Each wall is flat, endless, passes through zero and stands at right angles to its row. A trip goes straight from one point to another. List the walls that it crosses, first one first.

Walls:
(1): [2.1 1.7 2.9]
(2): [ 1.8 -2.1  2.5]
(3): [ 3.2 -4.8 -0.1]
(4): [ 2.0 -5.1  2.0]
(5): [ 0.2  2.2 -2.7]
Trips:
[ 7.2  3.5 -1.5] to [ 4.9 -1.3 -0.5] -> 4, 5
[-6.0 -2.2 -3.0] to [ 0.4 -1.3 -2.0] -> 3, 4
[ 5.0  3.8 -1.3] to [-1.5  6.9  3.4] -> none
[-0.3  0.7 -2.1] to [-0.6 -2.1  0.0] -> 3, 4, 5, 2
[-2.5 -2.9  4.5] to [5.9 3.2 0.7] -> 5, 4

Walls:
(1): [-3.1  2.3  0.5 -3.2 -1.5 -2.1]
(2): [-2.8 -0.4  0.0 -0.9  3.0 -1.7]
(3): [ 6.3 -0.4  6.7 -0.1 -1.1  3.1]
Trips:
[ 0.3 -2.0 -2.1  3.5 -0.2  1.6] to [ 3.0  2.7 -2.0 -2.2  5.2  0.8] -> 2, 3
[-4.1  4.3  2.6 -0.9  0.5  1.3] to [ 1.5 -4.3 -4.7  1.0 -0.9 -2.1] -> 1, 2
[ 4.9  0.0 -2.6  3.2 -1.0 -0.8] to [ 0.4  5.1 -2.0 -7.4 -0.5  8.1] -> 1

Walls:
(1): [-1.2 -5.0  3.3  1.0 -0.2 -5.6  1.6 -3.9 -1.9]
(2): [-2.8  3.0 -2.2  1.7 -3.4  3.7 -6.2  2.8 -1.5]
(3): [ 0.9 -1.3 -7.2  3.7  4.6 -5.0  3.8 -2.0  0.2]
(4): [ 5.6  2.4 -0.1 -3.5  2.2  2.3 -0.5 -0.1  1.1]
(5): [ 0.0 -9.3 -7.2 -3.1 -0.2 -3.9 -2.4  0.8  5.3]
(6): [ 2.2  1.1  3.4 -1.2  1.5 -0.4  3.0  5.9 -0.8]
(7): [ 9.8  2.7 -2.5 -7.1 -2.9 -3.8 -1.0  4.2  0.1]
Trips:
[ 7.1 -2.5 -0.1  4.9 -4.4  6.1 -2.8 -1.9 -1.4] to [-0.9  5.5  1.3 -1.3  2.2 -2.8  2.7 -2.6  2.2] -> 2, 3, 6, 1
[-6.3 -0.8  0.5  0.3  1.2  3.5  5.5 -3.1  0.3] to [-0.7 -1.4  1.3 -1.3  2.0 -0.1  3.3 -0.3 -2.1] -> 6

Walls:
(1): [-4.2 -2.2  5.9  0.0  3.5 -1.5  0.4  3.8 -1.1  6.3 -2.4 -0.9]
(2): [-0.1 -0.6  4.6  0.8 -0.3  4.1  1.5 -0.8  3.8  1.5  1.8 -0.3]
(3): [-1.9  5.2  3.7 -4.6  5.9  4.0 -5.4  0.5 -1.2 -0.1  2.0  3.1]
(4): [-2.0  1.4 -2.6  0.8 -1.9 -5.6 -1.6 -0.4  5.9 -1.7 -0.3  2.8]
(5): [ 1.8  1.4 -1.2 -2.1  0.5  1.8  1.0 -0.8  2.9 -7.8  1.8 -0.2]
(6): [-0.6 -5.1 -1.1 -3.9  0.4  4.7 -2.2 -4.6 -1.6  1.9  1.0 -7.6]
(7): [-0.6 -0.7  1.4  3.4 -0.8  1.8  5.4 -0.4  4.3  0.9 -1.3  2.1]
Trips:
[ 0.2 -6.3  2.2 -9.0  1.3  2.0 -0.7  1.7  2.4  1.5  0.5  0.8] to [-3.5 -1.1  7.5 -3.6 -0.2 -0.1  0.4  1.5  6.7  1.7  5.5  5.7] -> 7, 4, 6
[ 1.0  7.0 -3.3  5.2  0.0  1.4  0.1  1.8 -1.7 -2.0 -1.6  3.0] to [-0.8 -0.4  0.9 -0.3 -2.4  2.4 -1.4  4.8 -0.7 -0.1  4.7  1.2] -> 7, 4, 2, 1
[-3.2  3.1  1.6 -1.3  0.8  3.4 -0.4  0.7  0.5  3.5  0.0  1.7] to [-6.4  0.9 -2.6 -1.0  3.0  1.2  7.6 -3.1 -1.4  3.9  0.3 -0.9] -> 6, 3
[ 0.4  0.9 -4.6 -0.6  8.7  1.7  1.2 -1.4 -1.9  3.1 -2.8 -1.4] to [-6.1 -0.8 -3.3 -1.1  1.3  6.8 -4.1  6.9 -1.0 -2.2 -0.1 -5.2] -> 5

Walls:
(1): [ 9.3  1.2  5.1  4.2 -2.0  2.5 -3.7  1.6  0.5  1.6 -1.6 -5.4 -4.1  2.6
  1.4 -0.8 -1.9 -2.2]
(2): [-0.8  4.3  0.3  0.8 -1.2  2.9  0.3  0.3 -5.3 -3.3  0.8 -5.1  3.6  4.0
  3.5 -5.2  6.5 -0.3]
(3): [ 5.5  4.8  0.5 -1.0  3.9  3.8 -4.2  3.3 -2.4  1.8  8.3  0.3  4.2 -0.1
  0.5 -1.3 -3.0 -1.8]
(4): [-3.9  6.7  2.3 -1.8  3.3  3.6  2.5 -7.3 -1.3 -0.8  0.9  0.4  0.8 -3.2
 -2.4 -5.8  1.5 -2.8]
(5): [-1.9 -2.4  3.1 -1.6  3.8  3.2  0.8  0.1  2.7 -1.1  2.1  0.3 -0.9 -1.0
 -0.4 -0.8 -0.1  1.7]
Trips:
[ 3.6 -5.6 -2.9  1.0 -3.4 -0.5 -3.7 -1.1  2.4 -0.2  2.8  3.5  2.6 -1.0
  1.4 -1.8  0.7  4.2] to [ 1.3  0.7  6.4 -0.6  3.7  1.4 -1.1 -1.9 -3.6 -1.7  4.1 -4.0  4.5 -2.6
 -0.4  5.8  1.4 -4.9] -> 5, 1, 2, 4
[ 2.8  6.9  0.3 -2.7  0.0  3.0 -5.3  0.2 -0.9  1.8 -2.0 -3.4  5.7  0.5
  2.2  0.3 -5.7 -7.9] to [ 0.1  5.8 -3.4 -4.3 -0.1  7.9  0.4 -1.8  0.5 -6.2  0.5  0.5  2.3  4.3
 -1.0  1.0  4.2 -1.0] -> 1, 5
[ 3.8 -4.5 -1.8  1.0 -2.8 -3.3 -0.1  1.2  5.3  3.4  3.9 -2.4  2.4  1.7
  3.2  4.3 -3.0  3.4] to [-4.6 -2.2  0.9  3.5  0.7  1.8  4.3 -4.4 -2.8 -0.9  1.1  5.1  1.0  0.1
  4.1  2.3 -8.8 -3.9] -> 1, 5, 3, 4
[ 0.8  1.4  2.5 -5.5 -0.4  1.6 -4.2 -1.1 -2.3  0.6  1.6  4.0 -0.3  5.1
 -2.8 -2.5  0.3  3.2] to [ 1.4  0.2 -5.3  1.7  0.1  2.2 -9.5 -1.3 -0.6  6.7  4.3  2.7  0.7  5.2
 -3.4 -3.8  0.6 -6.3] -> 1, 5
[-3.5  0.8  1.4  3.4 -0.7  0.2 -1.5  4.9  0.3 -6.2 -2.0  3.2  1.8 -3.0
  4.0 -4.0  3.4  2.1] to [ 0.8 -0.8 -4.8  3.3  0.3  2.9 -3.0  0.9  1.6  3.6  1.5 -2.5  2.0 -2.0
 -2.3 -3.9  2.6 -4.8] -> 3, 5, 1

Walls:
(1): [ 0.5 -6.0  4.0  0.0  0.6 -0.5 -0.4  4.3 -1.2 -2.4  0.7  1.0  1.2 -8.7
 -1.2  1.2  0.8 -0.6 -0.1  2.2 -2.4  7.5 -3.2 -3.3]
(2): [-4.1 -2.0 -5.2 -5.8  3.1 -6.9  0.5 -2.0 -5.9 -0.9 -2.4  0.3  2.7 -4.1
  0.6  2.9  2.3  0.8 -2.2  2.2  2.4  2.7  0.3 -4.4]
(3): [-5.1 -3.6 -0.2  3.6 -3.2  2.6 -3.1  2.3 -2.0 -0.2 -0.2  1.2  0.2 -3.0
 -0.8  0.0 -5.7  0.3 -5.1 -1.5 -1.2  1.0  1.0  0.5]
(4): [ 3.1  2.0  5.8  4.7 -5.2 -1.5 -3.6  4.2 -1.6 -3.7 -0.3 -2.1 -1.0  2.0
 -2.2 -3.5 -4.4 -1.9 -0.7  0.7 -0.5  1.5  1.3 -7.2]
(5): [ 5.7 -4.0  4.7  1.2  4.2  3.3 -0.9 -2.4  5.0  2.2  1.6  0.8 -5.7 -2.3
 -5.3 -1.9  3.7 -1.3  3.2  0.0 -2.8  2.4  0.4 -0.4]
(6): [ 2.3 -3.5  0.5  2.1  2.2  3.1  3.7  0.7 -2.4 -1.7  0.3 -5.7  2.3  1.2
  3.1  0.8  2.1 -2.1 -3.5  3.4 -5.3 -0.5 -4.8  4.3]
(7): [ 7.4 -3.0  5.6 -0.7  0.6 -6.0  5.8  2.7 -1.5  0.5 -3.2  2.4 -2.3  0.2
  1.9 -1.3 -3.6  1.4  1.4 -2.2 -0.9  3.1  2.0 -1.6]
Trips:
[-0.6 -5.2  3.8  0.2 -2.1 -1.8 -2.6 -6.3  0.0 -1.7  6.5 -2.6 -1.9  5.3
  3.7  0.0  5.4  1.8  0.4 -3.9  7.6  2.6  2.1  4.5] to [ 2.6  0.3  6.0  5.4  5.5 -0.9 -3.0 -3.4 -0.4  0.7 -4.0 -1.4 -0.2  0.7
  6.6  3.0  3.1  2.6 -2.0  1.7  5.9 -1.3  0.1  0.0] -> 6, 7, 2
[-3.7  3.5 -0.9  0.5  1.4  0.3 -3.0 -4.7 -3.9  4.7  3.8 -1.3  2.0 -3.3
  0.3 -0.5  0.6  2.1 -0.4  1.1  3.3  3.7 -2.9  1.1] to [ 1.2  1.3 -1.0  6.4  1.5 -1.3  0.1  3.9 -4.4 -6.7 -3.0 -2.9  2.5  1.1
 -0.6  1.3 -0.1 -4.6 -6.5  0.6 -5.0  4.3  4.7 -3.1] -> 6, 4, 7
[-2.4  0.6  4.8 -4.1  5.7 -4.0  4.2 -1.0  0.5  1.5  2.2  3.0 -5.4  0.2
 -1.0 -0.2 -1.3 -2.2 -0.2 -5.5  0.9 -5.2  0.5 -1.7] to [ 6.1 -4.2 -4.8  5.0  1.6 -3.0  1.5 -1.5 -2.1  3.0  4.2 -2.0  1.6 -5.8
 -0.3  5.4  3.4  6.0  2.4 -0.1  6.5  1.7  2.2 -5.0] -> 1
[-1.1 -1.0 -0.3 -0.7 -1.0  0.9  4.9 -1.8  0.9  2.7  0.1  1.9  1.2 -1.3
  1.8 -4.7 -0.8 -4.4 -4.3 -0.7  1.1  2.4  0.9 -6.0] to [-0.9 -5.0  1.5  1.1 -5.0  2.9  4.3  5.8  0.3  0.3 -1.2 -1.5 -2.4 -5.8
 -1.2  1.2 -0.2 -0.9  0.8  3.2 -3.4 -2.6  4.9 -0.2] -> 5, 6, 2
[-0.3  4.8 -6.3  0.6  2.5 -2.7  4.4  0.2  6.1 -0.3  8.1 -3.4  1.9 -6.3
 -1.3  2.4  2.1  3.1  0.0  0.8  6.8 -8.9  1.2  2.6] to [-2.0 -3.2 -1.3  0.3  1.0  0.1  0.7 -2.7 -1.2  5.9  4.7 -3.8 -2.2  1.9
  4.9  3.3  1.8  7.3  1.7  3.5  5.6 -7.7 -2.3  0.6] -> 6
[-5.0 -0.5  5.1  1.0 -0.6 -1.8 -6.0  4.0 -2.0 -2.5  4.5 -1.6 -2.5 -1.2
 -1.1 -1.9  1.9  0.4  2.4  1.6  3.6 -2.0  3.5  2.9] to [-3.0  0.0 -0.5  2.0  4.0 -0.5  3.6 -0.2 -2.5  0.5  1.0  2.3 -3.9  2.3
 -4.1  1.7 -3.7  0.1  0.4  0.2  2.8  5.3  8.0 -1.9] -> 2, 7, 1
